Every row gives one point. The points of each table are mixes of a few directions, plus a little noise. Count the directions of each table, and those that both share. Where both have some left over, give the other angles between the two spaces (their principal angles), to ten degrees, smallest first.
In the rows, zero is written as 128.

First:
[[197 110 187]
 [132 118 137]
 [ 90 147  90]
 [ 86 203  56]
 [104  49 156]
 [119  88 143]
 [170 182 126]]
Second, 4 rows:
[[141 137 132]
 [177 163 144]
 [ 27  61  97]
 [166 153 140]]
Directions: first 2, second 1, shared 1

First (8 x 4):
[[129 129 132 129]
 [149 133 202 135]
 [137 130 161 131]
 [ 95 121   7 117]
 [132 129 144 130]
 [118 126  91 124]
 [138 130 164 132]
 [126 128 121 128]]
Second:
[[118 126  93 125]
 [153 134 217 136]
 [112 124  69 123]
 [138 130 165 131]
 [119 126  97 125]]
Directions: first 1, second 1, shared 1

First:
[[115 188 110 125 136 124]
 [119 170 115 126 133 125]
 [111 210 103 125 138 123]
 [124 150 121 127 131 127]
 [153   7 165 133 113 136]
 [139  74 145 130 121 131]
 [146  40 155 132 117 134]
 [116 184 111 126 135 124]]
Second (6 x 6):
[[105 111 111  37 148 182]
 [142  52 150 125 120 137]
 [138 148 133 174 119  99]
 [131 138 127 145 126 118]
 [110 160 109  87 142 149]
 [144 154 137 199 113  84]]
Directions: first 1, second 2, shared 1

First, 10 rows:
[[119 133  96 116 168 135 126 143]
 [123 130 114 122 151 131 127 135]
 [109 121 212 151 172  80 106 113]
 [103 128 162 133 209  97 108 133]
 [130 121 194 150  99 103 122 105]
 [168 130  54 115   7 185 161 127]
 [139 127 117 127  92 140 136 125]
 [124 130 117 123 147 129 127 135]
 [122 128 133 128 148 122 123 131]
 [144 131  79 116  86 159 143 135]]
Second:
[[179 128 171 111 165 155 150  40]
 [126 136  92 140 126 122 101 125]
 [100 132 122 112 122 139 114  78]
 [161 118 181 108 140 143 151 174]
 [ 84 166  90 162 117 129 112 111]
 [136 117 123 119 119 124 108 201]
 [111 100 117 143 106  84 160 168]]
Directions: first 2, second 5, shared 0; angles 60, 80

First:
[[114  93  95 107 125 100 138 136 130]
 [ 99 140 195 163 113  65 155  86 106]
 [107 170 231 184 114  79 151  74 101]
 [159 170 147 142 138 190 104 134 135]
 [119  99  95 108 127 112 134 138 132]
 [136 102  70  96 135 147 118 156 142]
 [163 122  63  94 145 201  97 172 152]]
Second:
[[129 126 127 128 128 128 128 128 129]
 [132 140 147 137 107 153 169 152 123]
 [132 142 150 139 105 155 173 155 125]
 [135 148 163 145  92 172 196 171 121]
 [133 140 145 138 106 154 168 152 124]
 [115  94  71 100 191  51   7  54 141]
 [119 108  92 110 166  81  53  82 135]]
Directions: first 2, second 1, shared 0; angles 70

First:
[[ 64  48 117 137 148  34 232  42  91 150 125 179]
 [146 142 121  55  70 208 125 151 146 135  37  53]
 [150 115  97 165 121  77 133 123  89  90 180 164]
 [115 172 141 133 155 153  84 137 145 122 111 119]
 [ 65 154 137 154 199  98 113  88 125 119 114 157]
 [133 172  96 159 141 108  82 131 100  73 145 146]
 [155 171 148  98 113 208  74 179 167 138  99  75]
 [104  41 154 139 139  68 216  82 129 186 170 168]
 [221 137 139 112  67 197  89 209 158 138 170  84]]
Second (8 x 12):
[[ 49  83 161 199 150  78 116  77  85 136 160 202]
 [164 147 101  78 123 201 130 146 175 152 126  72]
 [ 37  78 147 234 122 111 104  71  73 116 108 198]
 [188 162 120  93  90  94 143 173 114  80  78 102]
 [167 146 108  37  90 151 139 150 132 132 120  69]
 [ 69  94 165 152 141  39 131  89  69 129 172 190]
 [229 187 107  90 161 174 142 193 215 130 127  69]
 [123 127 117 142 146 177 120 125 162 151 136 120]]
Directions: first 4, second 4, shared 1; angles 40, 60, 70

First, 10 rows:
[[ 54 199 114  90 156 158 200 177 133 103 194 134 205  96]
 [116 138 126 122 132 133 139 136 129 124 138 129 139 123]
 [160  97 134 144 117 115  97 107 126 139 100 126  95 141]
 [166  92 135 148 114 112  91 103 125 139  94 124  89 144]
 [150 105 132 139 119 118 105 113 127 136 107 126 104 138]
 [243  17 148 187  83  83  15  53 120 166  24 119   7 177]
 [129 127 129 129 127 127 127 127 128 129 127 128 128 129]
 [111 145 124 119 134 134 146 140 129 122 144 129 148 120]
 [ 88 166 121 107 143 143 166 155 131 115 164 131 169 111]
 [ 62 192 116  95 154 154 193 172 133 106 188 134 197 101]]
Second (9 x 14):
[[ 93  72 125 132  83  90 133 191 115 141  70 130  78 126]
 [146 156 129 126 151 148 125  97 135 122 157 127 153 130]
 [161 179 131 125 170 163 122  71 141 117 182 127 174 129]
 [ 89  68 126 132  80  87 134 195 113 141  66 130  75 126]
 [ 90  68 125 133  80  86 134 194 112 141  67 130  75 126]
 [ 86  63 125 133  76  83 135 201 111 142  61 130  70 126]
 [157 174 131 125 164 159 124  78 140 118 175 127 169 130]
 [158 175 130 124 166 160 123  76 140 117 176 126 170 130]
 [172 197 132 123 183 176 120  51 145 113 199 126 189 131]]
Directions: first 1, second 1, shared 0; angles 70

First (8 x 18):
[[125 123 132 102 141  96  79 127  92 125 113 133 133 148 131 148 109 145]
 [119 168 127 161 174 115 193 117 160 132 117 102  67 144 145 156 168  96]
 [125 156 124 168 155 129 200 109 167 133 123 102  77 134 147 143 175  99]
 [140 106 123 132 147  63  96  43  85 128  75 100  92 186 187 185 170 157]
 [131 104 130 100 102 134  77 143 102 125 136 149 171 118 112 111  93 150]
 [128 106 133  86 114 115  53 144  84 123 127 151 169 131 114 124  83 157]
 [141 118 119 182  71 214 224 129 204 134 170 124 144  70 116  65 163 101]
 [113 142 137  93 120 159 102 211 129 124 165 163 172  92  72  92  63 121]]
Second:
[[140  97 124 125 111 110  94  86  99 126 109 125 139 145 151 138 140 154]
 [121 158 128 144 171 100 161 110 138 129 110 105  76 152 149 162 158 110]
 [164  19 120  91  29 124   7  56  53 122 111 148 219 134 153 105 111 212]
 [113 160 133 126 131 173 163 202 165 127 168 146 140  89  81  93  96  97]
 [153  56 123 107  69 117  50  73  76 125 109 137 181 137 152 120 124 183]
 [124 152 128 144 168 101 156 111 136 130 109 108  81 152 147 160 154 115]
 [138  83 128 106  73 157  81 137 111 125 146 154 193 101 112  88  96 156]
 [128 132 127 131 136 119 132 117 126 127 120 121 115 136 137 139 138 126]
 [119 161 129 141 165 114 164 131 145 129 122 116  88 141 134 150 146 107]
 [ 98 208 135 148 185 152 212 207 190 129 158 126  82 104  89 123 122  64]
 [107 184 132 142 170 143 190 178 171 131 145 125  94 116 104 128 128  84]]
Directions: first 3, second 2, shared 2

First (11 x 20):
[[129 125 128 128 126 127 126 129 129 127 127 130 127 129 128 127 127 129
  130 130]
 [183 109 136 124 130 109 148 111 118 110 137 149  80 134 141  84  93 156
  170 136]
 [129 113 161 132  86 130  66 156 137 109 104 172 140 152 123 127 132 139
  141 145]
 [ 80 145 122 132 125 145 108 143 136 143 119 111 172 124 116 168 160 102
   90 121]
 [ 70 163  88 128 167 144 166 117 130 164 143  64 168  99 118 175 161  86
   70 103]
 [ 76 147 120 133 126 146 107 146 137 145 119 109 177 124 115 169 163 100
   86 120]
 [125 115 158 134  90 133  71 156 136 113 103 165 142 149 121 130 136 137
  137 143]
 [137 130 120 125 139 125 149 117 125 131 138 119 117 121 132 120 121 130
  131 125]
 [135 145  80 118 193 120 226  81 112 153 170  66 102  93 139 120 113 117
  117 104]
 [178 103 154 126 103 114 107 132 124 102 119 173  92 149 137  91 100 161
  170 145]
 [171 110 139 126 122 114 133 121 124 111 131 152  92 136 137  94 101 153
  162 137]]
Second, 8 rows:
[[116  96 174 130 100 146  73 165 141  81 171 159 249 200  80 158 202 169
   84 137]
 [153 138 128 132 159 136 169 131 141 120 164 102  89 112 135 111 116 121
  115 109]
 [132 134 110 125 137 125 142 114 122 141 110 120  94 105 144 129 107 118
  146 130]
 [110 123 157 135 108 122 105 146 136 118 144 139 173 163 107 111 151 136
  108 122]
 [112 121 128 124 106 122  99 126 119 134 103 145 154 139 123 142 136 133
  139 142]
 [153 128  94 117 151 143 149 109 120 132 114 122  92  92 148 167 112 129
  149 142]
 [106 146 106 128 118  99 132 103 112 170  71 125  76  99 154  99  85 100
  164 128]
 [140 137 128 133 146 129 155 128 136 127 147 110  97 115 134 109 115 120
  122 115]]
Directions: first 2, second 3, shared 0; angles 30, 80

First, 9 rows:
[[ 98 234  91 101 118  95 151  97  85 106 147  84 159  74 199 111 197 168
   97 156 183 112  39  87]
 [131  52 128 108 104 115  91 139 175  93 119 150 170 155 121  81  44 178
  102  21  88 185 215 159]
 [122 162 129 148 149 146 154 136 106 160 143 120  87 123 127 161 179  74
  145 195 154  89  75 116]
 [146  34 171 184 159 190 128 181 152 201 129 170  49 185  32 180 114   7
  165 181  91  96 152 160]
 [151 135 145 144 159 141 145 124 127 137 117 134  94 139 122 163 128 109
  184 146 129 120 158 132]
 [146 145 132 113 118 109 120  99 121 102 105 122 153 110 135 121 108 183
  141 115 114 142 152 118]
 [140 145 128 102  79 101 104  88 101 103  96 115 185  86 117 104 113 202
   95 143  95 134 103 104]
 [116 182 114 120 111 120 137 109  89 136 132 104 138  91 138 131 177 133
  104 188 145 101  50  97]
 [100  64 112 130 156 136 126 180 198 115 167 152 115 187 160  98  88 102
  123  10 148 174 211 178]]
Second (10 x 24):
[[129  80 121 121 109  98 108 157 129 148 113 135 137 111 107 104 138  77
  119 244 103 117  75 148]
 [117  73 117 141 164  79 136 168 178  94 111 135 133 158 166  74  99  90
  175 145 170 162 144 143]
 [166 154 162 173 159  84 151  77 112  68  44 101 155 140 151 106  91 156
  235 160 179 137 126  53]
 [109 147 105  82  86 200  82 135 104 208 235 129  92 129 139 194 194  83
   44  33  50 112 176 224]
 [128 121 120 107  80 169  62 121  91 199 196 111 110 147 150 172 183  44
   92  81  47 114 166 212]
 [114  94 107 114 142 101 139 172 164 125 131 149 122 118 128 102 126 110
  120 182 136 137 110 148]
 [152 179 161 155 130 137 147  71  97 100  85 110 144 125 112 140 108 193
  156 103 151 120 122  56]
 [131 188 108  90 129 163 130 121 108 165 184 127  92  98 150 193 184 133
  113 101  97 112 159 176]
 [121 123 155 168 133 131 159 110 143  76  79 136 161 140  79  88  62 213
  111  85 180 136 103  35]
 [114 123 127 129 149 117 165 147 161 100 104 151 134 112 100 102  96 185
  112 144 168 135  98  85]]
Directions: first 4, second 5, shared 2; angles 60, 70

First, 11 rows:
[[167 104 137 109 128 145 137  97 130 101 185 103 124 130 196  95 107 121
  128 144 137 157  74  44 111  98 104 144 119  99 146 110]
 [123  97 151 203 136 116 164 164  77 136  79 119  89 147  57 173 139 153
  168  74 144 111 171 227 105 186 168 144 154 205 176 142]
 [171 101 106  70 161 135 129  81 161 125 181 131 172 118 163  92 131 116
   79 159 131 143  90  40 143 128  93 126 138  79 125 100]
 [ 77 171  94 126  86 146 140 124 157  83 153 125 123 152 157  87  70 151
  101 149 149 171  59 103  90  82 140 128  66  82 107 111]
 [159 109 113  93 175 115 113 110 147 166 126 148 169 109  99 135 169 107
   97 138 114 101 157 116 172 166 110 121 166 119 114 119]
 [110 136 128 165 134 131 139 150 119 137 127 117 102 148 105 145 125 120
  146 119 122 129 121 153 111 125 146 142 114 125 108 109]
 [150 108 136 101 137 117 112 119 123 142  97 148 157  98 117 133 153 144
  122 121 125 107 172 142 158 161 119 105 166 161 158 156]
 [ 83 175 124 137  86 138 106 155 137 125 106 136 116 127 126 128  98 157
  132 130 122 141 123 152 117 106 152 103 100 120 104 140]
 [157 124 148 113 152 128  84 133 127 178 123 134 138 100 125 153 165 110
  139 132  92 106 164 117 166 136 116 111 160 128 102 134]
 [ 88 163 114 120  91 109 149 122 134  78 141 121 117 150 158 100 108  86
  129 145 147 130 108 128 104  67 109 159  73 121 117 134]
 [126 121 156 169 119 123 131 158  93 137  90 124  98 129 101 162 137 143
  166  96 127 112 164 191 122 149 149 127 144 178 153 150]]
Second:
[[126 122 128 130 131 126 124 127 129 129 124 128 132 127 129 131 128 127
  130 127 128 127 128 128 127 123 131 125 124 125 124 131]
 [116  88 127 144 144 108  95 123 139 133 101 122 144 121 127 132 134 129
  141 124 124 121 132 134 123 112 153 113 104 127 106 140]
 [161 228 131  94  92 175 215 145 100 116 195 141  91 145 134 116 115 128
   97 137 136 144 118 115 137 169  69 160 182 130 180  97]
 [ 99  35 125 161 164  83  43 113 154 138  65 115 164 114 122 140 143 130
  155 117 118 111 137 140 120  89 187  97  78 125  80 156]
 [162 224 133  94  95 174 211 142  99 115 194 141  91 145 134 113 115 126
   97 139 135 144 119 116 140 167  70 158 178 130 181  96]
 [144 181 130 110 107 154 174 137 112 122 165 136 109 138 131 119 120 127
  111 133 131 138 124 120 133 150  98 147 155 128 157 110]
 [108  70 125 148 150 101  78 120 143 136  87 122 151 119 123 137 134 128
  146 122 123 118 131 137 123 105 163 110  98 126  97 145]
 [131 135 128 127 125 132 135 128 125 128 133 129 125 129 125 128 126 128
  126 129 130 131 127 128 131 132 123 131 133 129 133 126]
 [149 194 130 105 104 158 183 138 109 120 172 137 103 139 134 119 118 125
  107 135 133 140 122 117 132 153  87 147 161 129 163 109]
 [ 89   7 122 171 172  70  21 108 163 144  43 113 175 107 121 144 143 131
  166 112 119 110 139 143 117  78 203  89  64 126  63 167]]
Directions: first 6, second 1, shared 0; angles 70
